Every row gives one point. The last column is the point's height on a tilted bowl or saddle (a function of degree 2), plus a little noise. Along how many of its main directions does it bend up, bend down or stay straight?
In the rows, zero is written as 128.

Points, 15 rows:
[[111 116 102 138]
 [136 147  96 140]
 [120 174  99 155]
 [ 96  89 155 152]
 [104  85 150 150]
 [142 101  83 155]
 [155 122 102 140]
 [120 121 140 128]
 [114 146 112 135]
 [118 115  93 141]
 [139 133 100 136]
 [169  93 150 158]
 [109 175 110 156]
 [ 87 170  55 212]
 [139 103 149 136]]
Directions: 3 up, 0 down, 0 straight

Points (21 x 5):
[[178 162 145  86 143]
 [140 133 127 101 146]
 [ 84 147  91 127 139]
 [134 147 126  98 146]
 [120  72 169 132 171]
 [134 113 160 113 169]
 [ 88 174 123 153 138]
 [ 61 101 145  85 133]
 [165 132 127 147 136]
 [127 116 167 120 162]
 [167 108 199 113 224]
 [104 118 152 144 120]
 [155 134  97 135 134]
 [ 93 114  85 146 128]
 [156 135 113 127 134]
 [ 85 114 124 122 120]
 [108 117 196 124 157]
 [137  93 118  91 148]
 [ 86  95 166 122 131]
 [ 85 143 125 153 119]
 [117  93 124 149 138]]
Directions: 2 up, 2 down, 0 straight

Points:
[[171 136  99 151 136  96 150]
 [134 117 157 155 136 126 142]
 [120 101 130 141 103 137 151]
 [116 125 148  74  96 164 177]
 [141 118 121 112  95 161 161]
 [179 138 141 127  77 165 165]
 [137 139  85 122 131 163 150]
 [152 144  84 126 133 117 135]
 [152 128 137 130  77 141 159]
 [172 159 107 156 152 180 135]
 [179 141 135 135 113 130 142]
 [119 103 125 117 133 125 134]
 [163  73 139 146 128 143 178]
 [138 133  71 173 125 157 160]
 [136 105 158 146 138 123 147]
 [122 168 154 132 122 105 128]
 [ 63  18 100 130 108 141 179]
 [157 157  87 120 116  96 143]
 [155 136 171  75 161 150 157]
 [136 124 176 115 144 136 137]
 [167 189 127 127  89  92 168]
 [110 175 136 152 135 136 114]
 [127 156 120 130 157 142 124]
 [166 158 130 116 164 162 131]
 [ 80 110 160 109  81 117 163]
 [168 129 110 107 156 117 146]
 [ 86 102  91 144 158  95 120]
 [105  71 139 106 158 146 171]
 [108 119  72 125 125 140 135]
 [135 155  93 155 110 106 139]
 [127 135 151 165 117 131 137]
 [177 124 154 116 142 179 151]
 [ 95  91 175 122  96 154 184]
 [174 175 142  79 130 133 149]
 [159 143 152 157 148 156 119]
 [ 88 118 134 124 157 172 162]
 [126 106 147 115 134  87 138]
 [118  74  76 166 148 110 141]
 [148 126 150  55 151 182 201]
 [142 153 125 120 149 157 127]]
Directions: 5 up, 1 down, 0 straight

Points (75 x 9):
[[109 101 145 101 127 157  90 137 116]
 [106 122 136 130 144 116 128 134 134]
 [145 162 135 114 153 145 128 127 112]
 [ 94 106 111 103 117 149 147 124 115]
 [145  98  89 112 118 140  90 170 119]
 [ 71 142  95 145 144 150 123 151 117]
 [126 123 100 141 144 111 124 139 127]
 [108 152 120 126 138 116 162  87 157]
 [138  76 131 157 139 117 113  85 141]
 [168  94 162 133 138 160 148 111 114]
 [168 149 152 131 129 153 100 158 104]
 [105 165 207 127 143 111 123 154 165]
 [111  70 116 162 101 158 147 117 124]
 [162 136 150 136  82 123 143 141 109]
 [159  89 125 136 103 125  92 128 124]
 [137 106 134 170 101  60  93 122 159]
 [107 119  88 115 134 137 127 133 119]
 [137 143 136  71 156  87 106 105  88]
 [113 122  82 122 134 126 130 159 126]
 [108 137  96 100 117 122 152 118 128]
 [118 102 168 111  70 164 120  94 153]
 [118 106 169  94  90 149 133 116 145]
 [ 92 170 137 140 164 151 132 134 119]
 [135 196 180  95 136 153  87 116 144]
 [ 88 126 113 180 116 105 175 193 109]
 [130 164  89 105 103  84 133  78 142]
 [140 178 170 124  60  73 161 162  64]
 [151 136 169 151 145 118 112  91 137]
 [120 131 125 126 124 122  96 116 118]
 [149 183 130 103 101 146 136 116 135]
 [145 129 151  81 198  65 125 135 115]
 [146 143 154 169 124 127 182 184 100]
 [158  84 138 106 122 138 141  99  95]
 [182 131 138 191  96 121 133 145 121]
 [114 121 155 140 129  97 126  46 184]
 [105 158  86 149 172 133 101 183 107]
 [127 128 164 149 111 184 144 136 121]
 [127 131 124 109 126 121 167 101 133]
 [144 142 160 134 144 142 145 107 132]
 [ 96 127  96  89 105 153 142 162 121]
 [114 134 110 124  95 216 179 147  91]
 [126  97 167 177 151  93 175 154 208]
 [112 182 125 107 130 100 125 120 131]
 [129 126  73 154 168 120 150 144 147]
 [153 134 152 163  86 182 162 134  94]
 [179 129 137 158 147 106 120  92 115]
 [104 121  78 106 135 109 148  97 125]
 [109 115 147 141 120 129 145  93 153]
 [148 118 159 106 118 155 156 125 127]
 [118 115 139 134  98 197 152 132 108]
 [ 89 143 153 168 123 146 148 120 140]
 [131  90 183 119 122 134 154 147 167]
 [132 109 160 145 150 141 163 139 150]
 [186 141 104  93 109 156  90 167 112]
 [155 113 145 109 142 148 105  94  95]
 [114 123 191 151 127 121 139 149 170]
 [108 156 117 133 111  71 124  86 154]
 [174 141 150 181 106 158 146 175  85]
 [157 132 143  92 127 112 111 131 102]
 [ 66 104 111  88 123 145 142  98 111]
 [146 165 104 153 147 143 121 154 102]
 [115 122 104 136 177 121 132 201 146]
 [ 92 161 120 134 145 154  91 228  90]
 [100 132 114 122  80 111 131 156 100]
 [ 94  82 108 125 134 123  88 153 104]
 [153 160 128 128 134  90  93  74 111]
 [155 111 125  99 145  98 140  75  97]
 [115  95  89 165 144  66 145 173 167]
 [103 143 115 100 133  76 104  92 110]
 [116 117 122 156  97 128 115 112 143]
 [137 125 110 180 135 140 184  80 131]
 [ 96 191 110 159 112 154 107  79 160]
 [147 115 168 140 135  92 152  97 170]
 [119 162 116 143 207 165  64 122  24]
 [ 95 110 115 109  81 127 113 160  97]]
Directions: 4 up, 4 down, 0 straight

Points (67 x 9):
[[148 147 170 125 153  80 103 175 137]
 [116 132  98 133 104 112 118 119 129]
 [159 157 123 121 121 200  98 124  95]
 [132  97 142 122 173 118 176  86 101]
 [157 137  94 168 147 123 193  85 179]
 [144 139 160 121 115 129  94 108 103]
 [117  90  81  91  88 154 154  84  84]
 [164 166 124 112 147 117 109 131 105]
 [124 108  89 179 117  87 119 146 121]
 [121  95 135 121 123 143  92 138 121]
 [155 110 124  90 123 109 120 157 121]
 [105 136 114 170  72 136 136 115 113]
 [114 157  98 108 130 115 144 149 122]
 [138 115  82 136 145 112 124 124 106]
 [106 141  75 169 142 143 111 149 106]
 [182 122 143 168  97  95 120  45 102]
 [138 147 117 125 150 130 169 138 134]
 [143 112 132  91 101  96 204 177 105]
 [ 77 139 133 136 101 121 130 115 121]
 [150 128 155 133 176 109 238 148 185]
 [111 130 166 156 132 167  97 121 117]
 [ 78 161  81 114 137 136  73 114 116]
 [109 158 145 153 143 125 143 131 141]
 [101 137 132 111 155 181 109  70  70]
 [129 106 126 172  61 123 129 127 104]
 [103 132 124 167 109 157 119 117 128]
 [156 124 102 106 145 140 137 141 110]
 [145 125 122 126 129 122  87 149 119]
 [ 66  79  99 132 120 135 121 106 100]
 [128 152 111 149 133 131 108 105 119]
 [134 128  95 122 140  89 108 123 115]
 [173 107 147 193 117 140  88 137  92]
 [ 94  95 111 145 107 131 124 148 121]
 [121  95 176  93 141 131 150  61  29]
 [129 114 170 149 106 172  84  92  74]
 [ 91  77 129 125 128 128 111 115 103]
 [ 98  98 129 149 170 132 130 205 106]
 [152 136 170 115  97 118  98  99  89]
 [106 139 133 159  67 127 142 105 102]
 [168 176 152 133 110 145 169  89 101]
 [138 143 199 148 137 154 106 138 109]
 [116 102 141  66 145 113 129 142 121]
 [ 95 142 133 103  52 101 126 110  99]
 [130 109  94 145 133 115 118 151 110]
 [139 125 117  89 114 176 143 147 129]
 [151 149 147 109 125 124 134 172 135]
 [139 169 117 160 124  33 123 121 163]
 [152 117 150  79 144 103 128 143 120]
 [130 133  96  96 152 176 147 144 114]
 [131 120 106  86 117 150 125 137 130]
 [ 95 147 117  85 126 155 153 110 110]
 [118 117  89 195 164  99 137 114 145]
 [123 105 120 125 151 150 155  67  86]
 [122 128 168 181 134 151 107 110 119]
 [138 123  76 176  60  83 154  84 130]
 [159 139 162 130 147 139 154 122 127]
 [164 148 110 128 120 117  81 138 107]
 [151 112 133 143 144  96 112 158 119]
 [154  99  92 162 120  99 130 127 117]
 [133 102 179  98 100 144 140 100  71]
 [165 137 143 105 194  95 149 154 113]
 [126 125 182 139 210 124  80 126  61]
 [148 171 156  90 147  90 146 154 134]
 [111  73 141 149 150 145 126 149 102]
 [144 133  96  99 156 166 147 182 104]
 [162  95 145 164 182 100 147 117 128]
 [123 144 143 157  73 125 148  99 103]]
Directions: 1 up, 4 down, 3 straight

Points, 69 rows:
[[154  93 100 126 122 133 154 183 130]
 [103 113 140 135  99 117 125  96 148]
 [117 119 118 152 120 143  74 132 154]
 [182 150 145 183 111 159 119  97 135]
 [120 159 158 138 132 105  99 148 123]
 [128 129 148 127 139  74 159  96 123]
 [179  96 193 163 149  92 142 130 172]
 [138 137  74 121 166 133 150 160 109]
 [168  92 135 146 135 158 135 161 127]
 [158  78 129 100  82 105 123 120 158]
 [105 131  75 163 142 112 105  91 111]
 [107  68 135 100 112 129 106 107 151]
 [165 103 114 122 107 125 128 158 130]
 [105 129 104 131 122 181 119 138 156]
 [156  87  82 180 100 109 168  51  39]
 [132 123 102 149 126 140 104 118 125]
 [131 126 153 142 150  81 193  87 107]
 [175 116 140 105 154 121 204 170 165]
 [109 115 160 137 124 106 149  91 138]
 [132 111 152 114 114 129 141 109 133]
 [ 77 141 157 191 173 127 130 168 171]
 [131 110 138 100 112 111 105 115 144]
 [141 136 143 185 134 137 131 167 146]
 [156 115 116 132 129 121 178 118 112]
 [135 142 110 133  76 133 146 101 111]
 [120 104 129 141 202 121 142 109  84]
 [115  86 149 133 146 160 107 110 132]
 [ 97 138  85 156 130 117 143 171 136]
 [110 148 170 129 170 168 114 155 145]
 [119 145 168 116 105 103  80 162 116]
 [168 102  96  75 124 105 150 138 147]
 [102 130 138 128 108 157 122 178 138]
 [ 97 146 113 130  84 154 137 194 148]
 [ 99 131 102 144 177 144 108 116 135]
 [160 171 151 152 148 103 123  99 107]
 [164 106 138 136 147 127 138  61  86]
 [119 161 116  95  55 146 135 108 129]
 [116 170 115  81 122 122 131 113 132]
 [155 161 128  99 149 145 132  81 108]
 [150  94  60 115 148 147 172 157  96]
 [ 77  92 116 125  86 141 133 145 181]
 [112 110  65  99  66 150 161 102 150]
 [137 104 112  98 146 135 124 113 112]
 [ 86 132 132 123  88 117 140 144 154]
 [109 151 148 152 103 119 119 122 127]
 [138  95 145 120  89  82 155 143 172]
 [ 85 152 147  37 141 140 120 136 169]
 [134 131 129 135 168 160  96 128 137]
 [132 123 129  52 147 129 141 148 145]
 [110 127  84 123 165 135 114 178 133]
 [138 145 183 135  84 125 154 150 140]
 [163 136 141 103 141  85 180 167 160]
 [120 151  79 134  92  93 154  85  74]
 [ 85  72 118 130  84 159 107 116 184]
 [121 137 117  90  94 122 181 122 144]
 [153 146 135 148 104 133 140 125 121]
 [191 122 159 157 168 135 161 107 137]
 [158 126 103 150 170 130 130 103  82]
 [ 79 102 150 127 135  84 165  98 153]
 [149 102 125 153 118 130 129 134 127]
 [117 109 113 111 131  82 162 110 127]
 [151 103 143 189 111  94  95  97 146]
 [ 78 144 107  68 121  99 117 165 182]
 [ 94 117 205 116 133 104 118  91 166]
 [132 128 110 190 154 162 146  90 105]
 [120 156 110 144  93 141  59 117 148]
 [121 144  84 100 139 127 156  96  92]
 [124 153 137 163 113 111 128  96 107]
 [ 72  95 124  95  88 147 171 159 184]]
Directions: 4 up, 2 down, 2 straight

Points, 63 rows:
[[167 140 145  96 111 102 139 146 145]
 [ 96 108 213 110 106 165 116 158 186]
 [129  99 125 140  83 152 154 164 162]
 [132 116 105 146 137 120  84 151 129]
 [135 113 105 105 173 165  70 204 129]
 [126 140 139 139 133  89 146  80 139]
 [170 107 129 107 144 149  76 154 125]
 [113 165 116 155 121 121 106 117 138]
 [168 132 112 136 136  56 124 167 150]
 [ 80 116  94 121 122  98  88 145 144]
 [147 111 148 132 147 167 113 125 137]
 [129 107 156 110 111 115  99 162 142]
 [144 101  75 159 184  87 111 128 155]
 [ 72 150 144 151  75 151 139 108 149]
 [108 158 128 165 122 150  79 127 139]
 [110 177 107 179 115 109 156 144 151]
 [141 149 140  88 120 163 130 113 160]
 [110 109 158 114 121 125 177 112 156]
 [123  93 133 100  71 133 167  97 178]
 [119 142 140 124 173 145 181 148 158]
 [135 130  83  98 147 150 110 146 138]
 [114 109 101  89 162 137 156 141 151]
 [111 101  74 114 148 135 133 145 142]
 [154 111 168 129 164 109 155 156 142]
 [111 121 124 177  95 129 117 141 142]
 [104 174 177  85 138 136 166 136 178]
 [116 219 123 119 118 130 153 172 188]
 [147 128 103 153 178  94 120 148 144]
 [129  76 109 151  73 121 153 153 174]
 [178 150 159  96 132 152 145 142 165]
 [162 134 112 156 180 104 119 122 144]
 [116 111 129  80 117  83 114 140 146]
 [121 171  74  95 125 117 167 170 174]
 [127 132 110 154  90 139 141 169 148]
 [124 143  87 103 160 155 134 144 147]
 [106 117 129  50 153 176 162 117 195]
 [148 101 153 163 171 149 112 148 139]
 [140 129  44 134 143 113 154  96 160]
 [172  97 134 140 118 114 122 125 131]
 [141 170 118 139 127 169 186 111 162]
 [162  86 130 128 155 171 167 189 162]
 [156 150 127 119 131 131 112 116 136]
 [141 137 100 112 125  85 107 147 141]
 [165 132 137 106 154 194 119 110 161]
 [126 103 175 116 139 112 100 123 138]
 [159 113 161 104 151  97 145 106 138]
 [ 72 128  82 116 174 110 160 118 154]
 [134 158 131 167 145 113 130 124 142]
 [161  91 129  29 140 131 124 130 169]
 [172 105 114 160 149 158 127  77 139]
 [108 130 148 105 115 159 133 134 151]
 [ 90 113 100 153 118 170 136 157 139]
 [158 134  85 123 139 138 116 167 137]
 [134 163 110 132 146 162 166 164 160]
 [110 181 174 145 169 143 157 157 174]
 [133 104 149 102  98  96 177 134 160]
 [133  97 128 152  80 132  99 104 140]
 [149 133 115 144 100 146 136 144 138]
 [115  76 129 125 136 113 132 125 142]
 [149  72 160 158 133 114 116  67 154]
 [141 134 161 108 184 166 171 115 178]
 [111 147 131 156  89  71  84 122 158]
 [127 167 153 133 126 184  90 150 161]]
Directions: 5 up, 0 down, 3 straight

Points, 71 rows:
[[ 93 107  95 172 133 149 141 123 156]
 [114 130 154 114 171 159  99 117 165]
 [109 151 126 104 142 112 118 129 142]
 [161 131 133 131 125  56 126 111 143]
 [107 171 159 138 138 104 184 112 121]
 [150 135 152 135 175 132 140 119 115]
 [ 96  98 115 138 134 131 151 104 146]
 [126 119 105 127 149 129 115 150 133]
 [170 138 106 169  96 128 141 122 141]
 [179 104  99 160 171 130 143 136 119]
 [100 186 129 230 148 114 153 152 201]
 [149 119 125  52 171 148 161 173  63]
 [109 137  97 127 170 126 122 163 137]
 [108 136 189 137 136 181 146 129 106]
 [114 158 119 116 162 127 186 139  89]
 [122 163 146  84 141  98  86 133 160]
 [135 125 131 108 163  95 104  78 171]
 [201 117 116 147 152 155 104 154 112]
 [182  91 127 137  97  81 104 133 135]
 [143 113 116 196 142 121 151 140 152]
 [121 124 141 196 118 163 117 126 137]
 [108 147 152 196 157 153  97 115 165]
 [119  93 113 116 174 103  87  83 196]
 [137  74 156 122 186  81 131  74 121]
 [140 117 151 105 118 119  76 112 166]
 [210 146 151 117 112 139 123 136 142]
 [157 128 133 108 161 169 130 111 129]
 [127 143 170 113 163  94 105 104 152]
 [115  90 144 106 159 117 126 114 138]
 [113 153 123 178 125 153 129 134 134]
 [131 151 102 132 172 103 120 168 122]
 [169 139 125 106 130 121 125  72 156]
 [101 131 148 134 111 156 140 122 127]
 [115 148 135 123 155 196 157  95 131]
 [123 162 146 125 156 129 144  98 137]
 [127 107  98 162 102 165 153 131 123]
 [121 113 138  64  87 109 161 148 110]
 [115 156 143 128 124 128  99 116 148]
 [113 148 135 125 127 142 119  93 152]
 [156 173 137 138  11 148 144 196  94]
 [110 159 130 102 167 183 157 156  90]
 [118  84 124 150 135 154  82 137 148]
 [138 154 110  68  94  93 179 131  89]
 [148 137 136 125 147  98  99 130 139]
 [137 189 162 127 133 127 111 116 130]
 [132 116 150 124 138 130 101 136 135]
 [105 126  93  83 149 149  79  90 234]
 [152 116 110 131 103 122 130 105 139]
 [ 80 148  84 119 187 109 143 113 194]
 [127 157 114 139 121 169  86  90 161]
 [158 145  93 132 105 123 100  93 145]
 [129 109 177 125 151  80 124 107 129]
 [144 129 100 104 116 146 127 112 142]
 [ 83  78 110 155 133  96 131 137 164]
 [150 143 122 109 132 144 155  93 132]
 [131 101 148 142 113 103 136 140 119]
 [127 118 153 128 174 146 109 146 126]
 [102 119  50 157 118 101 113 204 119]
 [147  96 201 133 133 139 111 113 106]
 [138  89 141 133 144  69 138 144 118]
 [100 106 114 112  99 124 182 120 114]
 [157 143 121 139 136  56 145  98 152]
 [107 134 114 121 157 146 113 123 160]
 [155  62 114  86  87 186 125 168 134]
 [123 204 112 162 170  92 137 124 147]
 [112 108 138 108 122 112 139 112 136]
 [117 147 143 170 125  85 118 145 144]
 [143 130 142 146  97 152 140 126 125]
 [172 193  75 120 174 155 138  76 139]
 [194 111 139 159 131 203 152 129 108]
 [121 107 125 109 127 102 174  98 126]]
Directions: 2 up, 2 down, 4 straight

Points (68 x 9):
[[127 146  89 105 154 109 138 178 142]
 [137 113 149 131 123  79 134 153 111]
 [ 79 106 163 156 103 107 142 149 103]
 [111 140 130 123 126 102  86 150 134]
 [152 114 188  71 129 162 119 136 120]
 [155 117 170 116 109 146 134 151 126]
 [ 98 158 128 102 142  92 132 129 129]
 [126 129 141 184 137 106 153 127 113]
 [128 154 195 133 126 132 149 132 129]
 [114 104 151 103 162 155 130 144 111]
 [135 129 119 117  95 169 145 118 113]
 [149 145 128 107 198 147  97 117 113]
 [153 128 109 139 187  95 140 125 112]
 [129 123 144 157 159 139 123 150 129]
 [167 132 106 139 125 111 138 113 110]
 [193  93 162  86 136 114 129 165  87]
 [115 106 142 135 164 156 131 145 116]
 [128 143  78  83 132 141 155  94  90]
 [ 75 103 140  96 149  97 111 153  95]
 [117 163  82 127 151 137 118 130 132]
 [124 131  97 133  66 112 116 168 114]
 [186 168 112 168  93 116 115 130 107]
 [ 67 150  97 147 107 169 142 135 101]
 [112 134 113 180 141 116 134 143 127]
 [182  88 133 141 142 128 120 124  98]
 [157 121 116 109 111 120 151 128 108]
 [125 114 128 121 108 112 136 180 124]
 [185 130 130 112 129 146 164 116 101]
 [148 148 164  93 135 104 162 108 106]
 [108 200 188 131 162 175 132 139 145]
 [187  80 184 100 109 157  68 143  90]
 [106 148 120 133 149  68 131 159 134]
 [150 116 167 141 107 124 137 129 114]
 [ 83 106 137 134 118 139 103 141 115]
 [114 169 132  91 146 114  81 142 146]
 [150 170  86 177 158 122 152  99 101]
 [100 176 157 121 129 106 149  98 114]
 [ 69 130 117 150 123 167 153 117  95]
 [137 109 124  71 107 153 119  94  92]
 [158  79  98 144 165 123 192 149  74]
 [168 141  99 175 142  91 100 175 134]
 [107 152 118 123  85 117  66 102 102]
 [ 90 132 135 132 154 118 114 158 129]
 [121 108 133 147 152 136 147 147 119]
 [153  91 181  85  94 145 189 140  73]
 [146 114 157 170 109  98 165  96  81]
 [146  71 157  94 116 103 138  89  55]
 [172 124 130 116 142 141 161 128 110]
 [133 139  88  89 129 139 137 179 133]
 [ 75 141 168 147 137  68 185  76  49]
 [128  76  64 114 141  89 117 131  87]
 [107  99 117  92 139 107 153 140  97]
 [157  99 106 101 135 110  99 177 116]
 [119 111 123 118 164 118 162 136 106]
 [126 159 103 118 143 151 134  82 104]
 [166  97 111 120  81 111 129 165  97]
 [118 172 129 155 108 120 118  58  81]
 [144 125 108 192 142 136 129 155 125]
 [147 128 129 124 133 147  52 141 124]
 [126 107 156  79 106 158 124 160 123]
 [119 141 166 150 106 128 129 113 119]
 [144 133 157 126  59 146 117 179 123]
 [149  98  79  83  98  74 109 119  74]
 [135 151 162 112 130  91 152 117 114]
 [ 90 166 106 110  80 157 155 177 122]
 [173 107  91  94 118 170  96 155 108]
 [157  91 129 183 144 106 119  77  76]
 [ 84  46 136 147 134 107 109 136  72]]
Directions: 0 up, 6 down, 2 straight

Points (71 x 9):
[[ 93 134  88 146 158 139 105 175 127]
 [139 154 103  98 104 160 129 126  95]
 [121 114 168 145 124 120 115 109 129]
 [162  96 119 126 123 134 118  96 105]
 [140 121 131 171 139 122  98 169 128]
 [124  92 165 136 149 106 201 114  96]
 [159  67 116 146 111  97 146 121 104]
 [ 58 156 142 106 135  81 144 137 102]
 [118 138 129 142 175 142 146 197 137]
 [107 169 112 128 147 108 153  87  90]
 [113 124 136 109 154  82 118 152 138]
 [100 152 156 117  85 123 152 121 103]
 [131 131 110 186 112 135 136  93  88]
 [171 135 133 210 184 122 132 128 101]
 [ 90 144  86 141  87 121 123  77  74]
 [128 174 155  90 155 148 190 113  85]
 [117 171 135 127 141 144 117 100 107]
 [102  95 187 153 175  84 127 181 142]
 [162 145 116 132 145 171 123 123 101]
 [142  80 149 129 134  83 135 146 128]
 [ 90 106 120  91 150 100 164 157 115]
 [116 178 136 140 164 131 155 162 131]
 [131 133  93 130 140  86  74  84 106]
 [162 124 149 119 116 108 180 150 103]
 [171 146  84  97 156 118 158 134  87]
 [178 158 122 107 162 137 150 104  86]
 [126 104 125  73 117 124 126 171 116]
 [ 92 116 109 153 142 182  97 145 123]
 [110 130 195 114 126 107 146 127 123]
 [187 176 170 146 168 115  83  86  99]
 [129 151  71 115 115 159 128 148 103]
 [ 96 129 107  66 124 139 144  80  78]
 [160 144 173 200 105 109  99 127 102]
 [126 129 152 132 127 115 126 152 138]
 [107 136 144 155 135 100 164 142 127]
 [147 134 131 130 107 102 142 185 118]
 [113 145 116 112 144 130 111 181 133]
 [185 156 119 165 140 169 166 159  84]
 [164  63 136 134 143 149 120 124 104]
 [114 178  98 120 103 161 132 136  98]
 [165 151 135  75 101 143  67 117  65]
 [156  87 150 131  91 120  92 143 109]
 [167 147 138  95 142 141 154 172 105]
 [106 161 152 100 148 173 137 141 122]
 [143 147 164 111 142 139  82 162 123]
 [107 156 113  95 167 131 150  50  60]
 [ 71 162 111 105 142 147 121  96  92]
 [ 89 129 145 159 193  86  98 140 142]
 [151  68 165 134 155 174 162 126  94]
 [ 90 138 169 158 114 118 129 174 137]
 [104 148 111 141 191 162 117  94 107]
 [ 98 118 146 140 102  78 155 121 113]
 [127 142  72 156 119 158 138 145 102]
 [132 105 106 121 132 123 144 146 125]
 [120  78 107 161 175 131 128 109 115]
 [130 132 148 131 132 137 107 108 123]
 [108 129 135 167 156 132  82 110 124]
 [ 91 124 124 131 163  84 147  86 105]
 [145 172 144  97 149 137 129  82  86]
 [150  94 162 121 104 152 163 116  95]
 [130 128 123 151 103 139 148 191 120]
 [ 79 148  97 110 100 140 158  73  68]
 [159 140 115 122 108 148 146  85  82]
 [125 155 134 155 165 139 109 108 123]
 [147 107 132 121 132 148  62 120 108]
 [139 154 189  85 107 122  86  99  83]
 [112 125 118 128 147 141 159 109 116]
 [ 67 124 106 106 135 144 118 123 118]
 [122 154 146 128 123  89  69  73  98]
 [144  76 133 156 150 145 131 118 115]
 [175 127 121 120  70 119 119 109  81]]
Directions: 0 up, 6 down, 2 straight

Points (69 x 9):
[[112  91  71  67  95  88 141 170 129]
 [177 147 135 144 132  94 145 125 127]
 [169 139 107 189 126 121 131 121 104]
 [100 136 156 127 154 150 103 125 110]
 [ 91 179 162 143 123 160 109 144 139]
 [108 140 176 118 101 136 171 166 119]
 [129 133 120 127 125 155 131 163 138]
 [144 174 124  83 104 159 174 129 111]
 [114 116 122 111 137 102 107 166 111]
 [152 119 158 152 120 175  96 205 122]
 [152  93  92 107 163 117 131 114 134]
 [152  94 109 139 115 141 124 149 134]
 [110 131 185 145  81 105  28  92   7]
 [169 125 129 185 136 158 120 122 113]
 [ 96 123 143 124 121 155 146 155 119]
 [ 86 132 115 144 128  58 117  83 169]
 [176 120 122 105 150 181 123 139 163]
 [168 133 126  87 132 112 155 121 134]
 [129 142 136 150 145 121 144 143 132]
 [149 118 154 182 103 143 177 112 105]
 [140 143 177  68 176 144 102  74  75]
 [ 84 137 100  81 179 108 139 164  76]
 [153  92  96 146 195  95 144 151  90]
 [122 147 173 134 147 154 141 144 123]
 [133 188 129 105 146  84 136 146 114]
 [100  99 118 121 133 125 156 130 120]
 [132 181 100 140  95 139 143 161 142]
 [125 101 110 108  80 135 113 140 128]
 [137 138 147  70 140  98 133 123  99]
 [182 148 127 206 120 131 150 178  93]
 [134 162 126 127 158 154 153 121 129]
 [177 130 153  90 135 154 109 130 137]
 [137  96 100 144 116 143 140 100 124]
 [150 136 164 114  88 106 200  54 107]
 [115 135  89 171 117 105 178 101 134]
 [148 107 160 110 119 131 151 161 122]
 [158 177  96 116 129 118  88 127 117]
 [134 104 168 106 123 130 100  75  92]
 [104 145  96 145 141 139  84 156 131]
 [164 167 117 112 159 125 139 123 123]
 [150 114  74 168 108 117 158 138 113]
 [117 147 124 120 165 116 114 103 125]
 [ 92 141 114 107  83 181 161 180 110]
 [122 158 160 104  82 183 125 169 125]
 [124 171 154 149 158  90 144  77 142]
 [129  83 123  77 155 114 106 183  81]
 [165 143  91 105 116 126 123 155 141]
 [131 151 187 124 113 108 151 128 123]
 [106 145 113  81 129  87 123 175 113]
 [141 142 116 139 109 148 115 168 142]
 [150 102 105 177 129 169  97 151 115]
 [117 125  96 110  92 132 109  95 138]
 [161 141  96 181 146 132 127 153 105]
 [144 173 136 160 164 106 143 145 117]
 [ 91 114 128 182  89 145 131 121 116]
 [118  93  89 121 156 141  82 138 121]
 [154 176  99 133 145 115  86 129 110]
 [164  89 116 112 133 138 110 142 140]
 [ 88 108 159 109 135 126 165 156  91]
 [118 103 117 126 109 113 106  73 126]
 [148 119 145 117 125 152 102 138 130]
 [124 171 135  98 138 108 121 115 122]
 [122 120 169 139 119 141 127 146 114]
 [177 188 171 180 139 177 180 115 122]
 [148 121 115 134 127 140 135 154 139]
 [106 127 122 109 157 165 115 188 103]
 [154 128 151 117 137 119 156 133 134]
 [113 172 128 108 127 192  70  69 129]
 [149 149 106  90 121 123 180 141 126]]
Directions: 1 up, 4 down, 3 straight
